Every row gives one point. Two turns around zero, p and q, are shown by what they do to some points. Write where each new point lands after one turn and then the other. Backwards means that the second turn is done in reverse. Each puzzle has new turns, and all numbers are rounded.
In the rows, zero is written as 100.

Turn p:
[94,130,119] -> [93,125,125]
[118,94,109] -> [120,97,104]
[97,137,59] -> [80,141,68]
[92,39,113] -> [107,38,103]
Turn q:
[71,89,92] -> [68,94,99]
[52,143,100] -> [62,151,107]
[116,97,144] -> [125,96,140]
[134,102,86] -> [130,95,79]
[128,70,78] -> [116,64,75]
Where do these land?
q, then p: [104,92,109] -> [108,92,106]
q, then p: [95,86,63] -> [80,87,68]
q, then p: [81,109,117] -> [90,107,124]
q, then p: [121,81,95] -> [117,83,85]
p, then q: [59,132,159] -> [88,122,174]
q, then p: [141,101,57] -> [118,105,44]

Turn p:
[73,129,85,105,108,110] -> [86,141,99,102,109,106]
[67,77,101,92,72,70] -> [60,85,78,79,79,88]
[95,81,108,100,132,76] -> [92,83,103,95,127,69]
[134,114,68,151,108,90] -> [142,115,60,136,110,85]
[142,120,124,131,83,135] -> [142,104,121,143,70,113]
[96,63,107,65,88,133] -> [81,64,118,89,100,142]
[92,116,108,56,109,86] -> [97,108,120,55,105,96]
Turn q:
[59,121,124,64,108,74] -> [48,76,126,82,120,93]
[107,129,58,84,57,65] -> [67,134,74,65,69,70]
[88,142,79,90,102,129] -> [84,143,115,85,110,125]
[132,92,119,93,84,115] -> [129,88,108,85,75,109]
[85,73,82,127,121,87] -> [101,97,73,137,121,89]
[103,77,119,115,104,114] -> [120,83,106,122,96,109]
[145,83,100,137,107,91] -> [152,102,85,112,95,74]
[78,97,119,137,95,82] -> [93,94,117,138,97,72]
[104,86,100,53,123,142] -> [107,83,95,75,118,159]
Where do these land?
p, then q: [109,155,146,166,53,107] -> [105,140,132,110,26,39]
q, then p: [71,89,117,94,114,88] -> [73,86,102,116,116,87]
q, then p: [98,95,89,176,116,92] -> [137,122,75,134,98,49]
q, then p: [93,90,77,85,95,121] -> [95,117,98,108,105,131]
p, then q: [112,149,89,80,98,101] -> [109,116,122,53,95,104]
q, then p backwards: [113,83,99,72,115,121] -> [118,86,76,75,94,112]
p, then q: [115,77,86,87,93,86] -> [104,90,69,95,101,116]
q, then p: [110,87,109,67,110,97] -> [93,75,104,88,118,120]
p, then q: [79,75,88,73,105,87] -> [75,83,85,100,120,124]
